Rows are points. Each copy is the shape, with its points in the same order, turned, moved and blurred by noise. Is it also mirrored, or only turned?

Shape (9 x 3):
[[0.55, -1.91, 1.24],
[-1.53, 2.32, -1.02],
[1.95, 3.60, -0.70],
[-3.22, -0.04, 1.31],
[2.30, 1.97, 2.43],
[2.99, -1.78, -3.21],
[1.62, 0.37, 0.12],
[-1.30, -1.14, 1.08],
[-2.40, 2.05, -1.54]]
Copy 1 (9 x 3):
[[-0.32, 0.70, -2.97],
[0.05, 1.44, 2.05],
[3.72, 1.31, 1.22],
[-2.76, 2.76, -0.11],
[3.13, 3.03, -1.71],
[1.71, -3.56, -1.51],
[1.54, 0.56, -1.23],
[-1.60, 1.55, -1.64],
[-1.08, 1.22, 2.58]]
Copy 1 is: mirrored
Copy 2 (9 x 3):
[[2.04, 1.70, -0.26],
[-1.96, -1.58, -1.03],
[-3.94, 1.56, -0.72],
[1.08, -2.24, 0.90],
[-1.72, 2.88, 1.83],
[0.13, 2.98, -4.77],
[-0.63, 1.95, -0.71],
[1.69, -0.42, 0.07],
[-1.90, -2.33, -1.23]]
Copy 2 is: only turned

Shape (8 x 4):
[[-4.11, 3.20, 1.06, 2.83],
[1.40, -0.11, 0.13, 0.27],
[-4.48, 2.09, -0.09, 3.74],
[-0.93, -0.02, -2.75, -2.56],
[0.71, 0.85, -0.42, 0.66],
[-2.09, 1.49, 2.45, 1.87],
[-0.03, 0.74, 0.99, -1.15],
[-0.13, -2.21, -0.97, -1.54]]
Copy 1 (8 x 4):
[[0.63, -4.70, 2.22, 1.10],
[0.27, 1.29, 0.05, -1.33],
[0.39, -4.10, 3.06, 2.17],
[0.89, 1.36, -2.85, 2.52],
[1.18, 0.97, 0.54, -0.23],
[-0.04, -3.02, 0.90, -0.95],
[0.65, -0.33, -1.46, -1.07],
[-1.24, 1.89, -2.14, 0.78]]
Copy 1 is: mirrored
Copy 2 (8 x 4):
[[-0.64, 1.68, -5.69, 2.16],
[-0.18, -0.79, 0.45, 0.19],
[-0.03, 0.54, -5.52, 3.80],
[4.22, -1.75, -0.99, -1.08],
[-0.10, -0.95, -1.06, 0.08],
[-1.04, 2.40, -2.73, 1.69],
[0.88, 0.80, -0.69, -1.03],
[3.04, -0.65, 0.89, 0.59]]
Copy 2 is: mirrored
Copy 3 (8 x 4):
[[2.76, 2.82, 0.01, 3.83],
[0.03, 0.20, 2.39, -1.48],
[4.30, 1.78, -0.26, 3.34],
[0.49, 0.90, -1.69, -3.60],
[0.63, 1.18, 2.08, -1.17],
[0.84, 0.88, 1.22, 2.98],
[-1.01, 0.82, 0.77, -0.46],
[0.10, -1.46, -0.06, -2.77]]
Copy 3 is: only turned
Copy 4 (8 x 4):
[[0.07, -5.48, 3.48, 0.27],
[-0.30, 0.97, 0.59, 0.57],
[1.15, -4.98, 3.75, -1.19],
[2.03, -0.76, -2.79, -0.24],
[0.55, 0.02, 1.20, 1.03],
[-1.92, -2.98, 2.68, 0.30],
[-1.05, -0.71, -0.52, 1.01],
[-0.04, 0.86, -1.62, -1.56]]
Copy 4 is: only turned

Shape (9 x 6):
[[-0.23, -1.01, 1.25, -1.60, 1.33, 1.12],
[-3.11, -1.77, 0.62, 4.17, -1.49, -2.40],
[0.74, 2.53, -1.35, -1.83, -2.37, 0.46],
[1.42, 0.46, -1.18, 3.04, -1.98, 0.41],
[-1.14, -1.94, -1.89, 1.70, 3.88, 2.28],
[-1.12, 1.43, -0.04, 0.15, -2.92, -0.59],
[1.56, 0.26, -1.63, 0.00, -0.77, -1.59],
[-2.18, -1.78, -1.92, 3.33, -1.49, 4.72],
[-0.84, -2.38, -0.29, -2.25, 0.11, -0.10]]
Copy 1 (9 x 6):
[[3.07, -0.96, -0.18, -0.48, -0.05, -0.61],
[-1.45, 0.29, 5.72, -0.58, 2.19, -0.27],
[-1.56, 1.61, -2.54, -0.32, -1.03, 0.40],
[-2.77, -0.06, 1.35, 2.32, -0.53, -0.95],
[3.60, 0.89, 2.69, 2.22, -1.17, -3.69],
[-2.02, 0.73, 0.24, -1.55, 0.11, 0.30],
[-0.39, 1.59, -0.19, 2.08, 0.31, 1.21],
[-0.78, -0.11, 4.21, 0.02, -4.37, -3.48],
[3.07, 0.19, 1.04, -0.80, -1.02, 1.39]]
Copy 1 is: only turned
Copy 2 (9 x 6):
[[-0.98, -0.13, -0.17, 3.31, -2.21, 0.25],
[1.28, 0.23, -1.88, -4.55, -1.80, -2.67],
[-2.67, 0.70, 0.23, 1.34, 2.89, -0.34],
[1.32, -2.21, 0.49, -0.76, 1.89, -1.44],
[1.71, -0.90, 3.93, 0.82, -3.74, -2.73],
[-1.96, 0.03, -1.83, -0.71, 1.50, -0.97],
[1.22, 1.15, 0.36, 0.77, 1.69, -0.44],
[-1.29, -3.43, 1.27, -0.47, -1.65, -4.96],
[-0.12, 2.15, -0.53, 2.96, -1.47, -1.81]]
Copy 2 is: mirrored
Copy 3 (9 x 6):
[[-1.73, -1.67, 1.26, 1.51, -0.49, -0.05],
[3.01, 1.76, -1.29, 1.35, -4.82, -2.49],
[1.29, -0.83, -1.39, 1.29, 3.33, 0.31],
[3.95, -1.50, -1.94, 2.83, -0.96, 0.91],
[0.74, -4.90, 1.43, -1.07, -3.62, 0.76],
[2.11, 0.32, -1.49, 1.80, 1.17, -1.69],
[1.45, 0.29, -1.58, 0.86, -0.22, 2.05],
[2.93, -5.91, -1.83, 1.27, -2.41, -3.08],
[-2.08, -1.06, -0.74, 0.16, -0.69, -0.39]]
Copy 3 is: only turned

Shape (13 x 8):
[[3.16, -2.50, -1.91, 0.73, 3.06, 2.06, 2.10, 1.21],
[1.57, -1.57, 0.91, -0.89, 0.76, 0.63, -1.50, -0.90],
[0.94, 3.34, 1.98, -2.72, 0.03, -0.91, 2.10, -0.05],
[-1.23, 0.74, 2.29, -0.55, 2.89, -1.50, 0.64, -1.38],
[1.14, -1.48, 0.79, 1.85, 2.36, -1.58, -3.00, 2.51],
[2.99, 0.49, -0.12, 2.73, 3.01, -1.12, 0.04, -1.97],
[-2.91, -1.42, -0.95, -2.07, -1.95, 1.71, -2.19, -1.50],
[1.18, -1.49, 1.33, -1.72, -0.60, 0.40, 2.59, -3.70],
[-2.55, -1.07, 0.62, -1.26, -2.05, -0.74, -2.35, -0.61],
[1.27, -2.59, 0.10, -1.91, 2.48, 4.63, -0.13, -1.74],
[-0.27, -0.61, 0.18, -0.18, -3.30, 2.50, -0.25, -1.57],
[-2.54, 2.59, 3.56, 1.58, -2.35, -1.35, 0.57, 0.36],
[2.39, -0.89, -1.60, -1.88, -0.02, 3.78, 2.67, -3.34]]
Copy 1 (13 x 8):
[[1.21, -1.02, 0.74, 0.41, -2.21, 2.96, 4.20, 0.94],
[-0.02, 0.44, 0.84, 0.83, 0.00, -1.11, 2.00, -1.91],
[-0.92, 0.30, -4.47, 0.45, -2.19, -0.27, -1.24, -2.43],
[-0.06, 2.27, -1.26, -2.21, -2.82, -2.21, 0.11, -1.47],
[1.84, -2.11, 1.95, 0.01, -1.50, -3.64, 1.25, 0.95],
[2.02, -1.44, 1.63, -2.53, -2.95, 0.42, 0.82, -2.76],
[-1.87, 2.46, 0.00, -0.22, 4.33, -1.13, 0.61, -0.16],
[-2.15, 2.99, 0.06, 0.55, -1.36, 2.00, 0.44, -3.41],
[-1.94, 1.65, 0.46, 0.16, 2.44, -2.74, -1.14, -0.18],
[0.78, 2.61, 0.00, 0.75, 0.80, 1.16, 5.30, -1.70],
[-0.01, 1.83, 0.30, 1.61, 2.99, 1.27, -0.97, -1.57],
[1.21, 2.15, -1.50, 0.20, -0.59, -2.05, -5.24, -0.48],
[-0.74, 1.61, -0.99, 0.26, 0.77, 4.66, 2.88, -3.14]]
Copy 1 is: mirrored
Copy 2 (13 x 8):
[[1.00, 1.76, 1.26, 1.86, 0.69, 0.33, -2.03, 5.75],
[-0.25, -0.54, 1.64, 2.28, 0.62, 0.32, 0.30, 1.02],
[0.25, 0.07, 2.37, -1.64, -0.26, -2.65, 3.80, 0.87],
[-0.20, -3.38, -0.91, -1.32, 0.04, -0.42, 1.85, 1.30],
[-1.29, -1.40, 0.78, 0.76, 2.26, -0.06, -4.10, -0.29],
[1.97, -1.37, 2.41, -0.76, 2.59, 2.30, -1.15, 2.80],
[-2.73, 1.34, -2.17, 3.01, -0.73, 2.11, 3.26, -0.85],
[1.81, -0.21, 1.78, 1.04, -3.14, 1.44, 2.98, 2.00],
[-2.28, -0.39, -1.33, 1.49, -1.38, 1.32, 1.87, -2.22],
[-0.01, -0.66, -0.42, 5.21, -0.03, 1.09, 1.70, 4.57],
[1.14, 2.78, -0.15, 3.16, -0.72, 1.52, 2.89, -1.75],
[1.89, 0.25, -1.43, -1.85, 0.03, -2.02, 2.04, -3.89],
[1.66, 2.49, 1.85, 3.26, -1.15, 1.82, 4.19, 4.85]]
Copy 2 is: only turned
Copy 3 (13 x 8):
[[-3.80, -3.19, 1.14, -4.11, 0.96, 1.10, 0.34, -0.59],
[-0.64, -0.37, 2.04, -0.02, 0.53, 1.20, -1.02, -1.06],
[-3.14, 2.02, -2.83, 1.44, -1.20, -0.28, -0.98, -1.80],
[-1.77, 3.30, -0.66, -0.33, 2.22, 1.61, 0.06, -2.16],
[1.04, -0.20, 1.86, -2.58, 0.03, 1.59, 2.05, -4.12],
[-2.32, -1.25, -0.11, -0.14, 1.62, 4.10, 3.01, -1.35],
[1.82, 1.28, 2.08, 0.13, 1.33, -2.65, -1.25, 1.67],
[-2.83, 1.27, 0.15, 0.62, 0.52, 2.42, -2.50, 2.23],
[2.39, 2.73, 1.69, -0.08, -0.26, -1.04, -0.56, 0.24],
[-2.29, -2.45, 2.42, -1.08, 3.41, 0.09, -3.28, 0.06],
[1.41, -0.67, -0.32, 0.08, -0.29, -0.40, -1.81, 2.54],
[2.55, 3.52, -4.15, -0.20, -0.82, 0.91, 0.11, -0.74],
[-3.97, -2.53, 0.20, 0.47, 1.56, 0.14, -2.49, 3.18]]
Copy 3 is: only turned

Shape (14 x 9):
[[-0.92, 1.02, 0.91, -0.43, -1.17, -1.95, -2.30, 0.05, 3.10],
[-0.24, -0.74, -1.46, 0.99, 1.00, 2.15, 1.52, -1.53, -2.83],
[0.11, -2.76, 3.01, -2.09, -0.71, -2.06, -2.26, 0.74, 0.29],
[-1.15, 0.45, 0.34, -1.97, -1.99, -0.08, -1.52, -2.37, 2.06],
[0.74, -2.47, -3.40, 2.15, 4.59, -1.05, 1.11, -2.04, -0.54],
[1.56, -0.17, -3.04, 0.20, -0.02, 2.86, -0.71, 1.46, -1.86],
[-1.72, -3.32, -3.26, 0.59, 1.59, -0.54, 2.47, -1.06, 0.56],
[0.61, 1.53, -0.48, 0.94, 0.14, 2.61, 0.92, -0.54, -3.11],
[2.17, 2.03, -0.29, -0.75, 0.70, 3.97, 2.86, 1.83, -1.42],
[-1.02, 1.48, -0.14, -1.65, 1.21, 1.63, -1.38, 0.80, -1.08],
[-3.44, -1.35, -0.42, -2.58, -2.54, 1.42, -2.07, -1.94, 0.89],
[-0.81, -0.16, -3.68, 0.62, 4.06, 1.07, 3.06, 0.40, -3.44],
[0.73, 0.68, -0.78, -3.65, -1.49, -2.63, -1.38, -1.72, 1.08],
[-0.57, -1.44, 1.47, -3.27, 0.05, 1.10, -2.78, -1.97, 2.34]]
Copy 1 (14 x 9):
[[0.62, 2.05, 1.55, -1.99, 2.51, 1.26, 3.18, 0.14, -1.25],
[-1.32, -0.51, 1.05, 1.38, 0.86, 0.52, -3.89, -0.42, 1.85],
[3.51, 1.23, -1.60, -2.23, 2.25, -2.13, 1.06, 0.15, -0.41],
[-1.63, 0.26, 0.56, -2.64, 2.66, -0.52, 1.74, 1.59, -0.04],
[0.59, 2.78, 3.39, 1.16, -0.37, 1.83, -5.65, 1.78, -0.56],
[-1.54, -0.43, -0.16, -0.37, -0.84, 0.33, -2.28, -3.98, -1.11],
[-0.31, 1.39, 4.46, -1.54, 1.96, 0.42, -5.19, 0.31, 0.72],
[-2.64, -0.99, -0.78, 1.87, -0.35, 0.62, -1.45, -1.26, 2.00],
[-1.16, -2.75, 2.47, 1.18, -3.12, -0.19, -0.61, -1.91, 1.52],
[-1.18, -0.29, -0.19, -1.98, -0.94, 1.68, 0.09, -1.08, 1.34],
[-2.44, 0.10, -0.64, -4.47, 4.34, -0.69, -0.63, -0.31, 0.17],
[-0.92, 1.83, 3.02, 0.98, -2.35, 1.95, -4.92, -1.32, 3.67],
[-1.09, 3.57, 1.75, -2.31, 1.05, -2.74, 2.36, 0.64, -1.19],
[-0.57, -0.63, -1.00, -4.29, 0.75, -1.06, -0.05, 2.74, -1.93]]
Copy 1 is: mirrored
Copy 2 (14 x 9):
[[-0.81, -0.43, 1.66, -1.19, 2.24, 2.23, -0.85, 1.77, 1.21],
[0.91, -1.70, -1.59, 1.72, -2.85, -0.92, 0.34, -1.27, -1.18],
[-2.39, -1.92, 1.67, -3.91, -0.99, 2.36, -1.93, -0.31, 1.89],
[-2.05, -1.70, 1.17, 0.74, 1.47, 3.16, -1.63, 0.73, -0.21],
[-0.80, 0.25, -4.66, -1.41, 0.40, -2.50, 0.35, -2.14, -3.23],
[4.23, -2.92, -0.81, 0.26, -0.98, 0.68, -0.41, -2.87, -0.96],
[-1.10, 0.96, -4.69, -0.32, -1.21, 1.51, -1.27, -1.04, -2.39],
[1.84, -2.66, -0.03, 2.62, -1.78, -1.16, 0.58, -0.95, 0.34],
[3.63, -0.77, 0.16, 2.99, -1.65, -0.70, -1.44, -3.57, 2.53],
[1.41, -4.05, 0.11, 0.39, -0.01, -0.08, -2.71, 0.29, 0.70],
[-1.27, -3.01, 0.72, 1.19, -0.45, 4.21, -3.10, 1.59, -1.71],
[2.12, -1.74, -6.18, 1.27, -2.02, -2.32, -0.53, -1.92, -0.25],
[-2.35, -2.49, 0.22, 0.18, 2.11, 3.91, -0.33, -0.91, 1.17],
[-2.41, -1.82, 2.47, -0.63, 1.29, 1.90, -3.93, -0.24, -0.76]]
Copy 2 is: only turned
Copy 3 (14 x 9):
[[-1.53, -2.06, 1.10, -2.19, 0.65, -3.28, -1.45, -1.80, 1.12],
[-1.74, 2.07, -1.67, 2.47, 0.11, 1.77, 1.27, 0.46, -0.05],
[-2.63, -3.69, 2.20, 0.27, -1.55, -1.79, -2.32, 1.68, 2.42],
[-0.36, -1.84, 0.13, -0.11, 2.90, -2.96, -0.13, -0.39, 2.65],
[-4.63, 0.51, -0.77, 2.71, 1.08, 3.77, -0.63, -3.30, -0.88],
[-0.95, 2.30, -2.04, 4.05, -1.25, -1.32, -1.01, -0.58, -0.04],
[-1.18, -1.03, 1.49, 3.24, 1.50, 2.80, 0.32, -1.89, -0.99],
[-1.52, 3.39, -2.49, 0.99, -0.64, -0.10, 0.79, 1.58, 0.64],
[0.32, 4.85, -1.59, 0.94, -0.75, -0.71, -2.90, 1.67, 0.48],
[-2.13, 2.56, 0.35, 1.05, -0.17, -2.13, -0.26, 0.35, 2.27],
[0.12, -2.49, 0.89, 2.46, 2.84, -3.47, 1.74, 0.89, 1.65],
[-1.88, 4.55, 0.47, 2.73, -0.79, 3.73, 0.87, -1.19, -0.24],
[-0.04, -2.12, -0.28, 0.11, 0.87, -1.67, -1.07, -2.39, 4.85],
[-2.03, -1.78, 0.68, 1.49, 2.86, -3.50, -1.83, 0.65, 2.49]]
Copy 3 is: mirrored
Copy 4 (14 x 9):
[[0.24, -0.70, -1.19, 0.59, 1.04, -3.27, -0.22, -3.06, -0.78],
[-0.58, 1.94, 3.31, -1.37, -0.81, 2.58, -0.31, 0.01, 0.63],
[-0.29, -3.09, -0.23, 1.22, -0.32, -0.74, -2.57, -2.07, -3.74],
[1.32, -0.78, 1.55, 1.24, 1.19, -1.54, 0.46, -4.24, -0.13],
[-3.19, 3.86, 1.45, -3.25, 2.16, 1.97, 0.72, 0.80, -1.98],
[-2.02, 1.99, 1.25, -0.34, 0.60, 2.39, -3.12, 0.57, 2.77],
[-2.11, -0.22, 3.45, -2.67, 3.25, 0.78, 1.39, 0.94, 0.19],
[-0.11, 1.86, 1.82, 0.03, -1.98, 2.60, -1.84, 0.04, 1.71],
[-2.13, 0.11, 1.77, 2.96, -2.24, 3.71, -0.71, 0.65, 3.66],
[-1.00, 1.71, 2.09, 2.05, -0.72, -0.37, -2.07, -0.46, 0.37],
[0.67, -1.82, 4.70, 0.52, 1.96, -1.90, -1.90, -3.56, 0.60],
[-2.21, 3.43, 3.55, -0.93, 0.12, 2.34, 0.59, 4.22, 0.64],
[2.02, -0.24, -0.15, 2.76, 2.96, -0.29, -0.04, -1.95, -0.80],
[-1.51, -1.18, 2.23, 1.97, 1.50, -1.01, -1.60, -5.13, -1.93]]
Copy 4 is: only turned
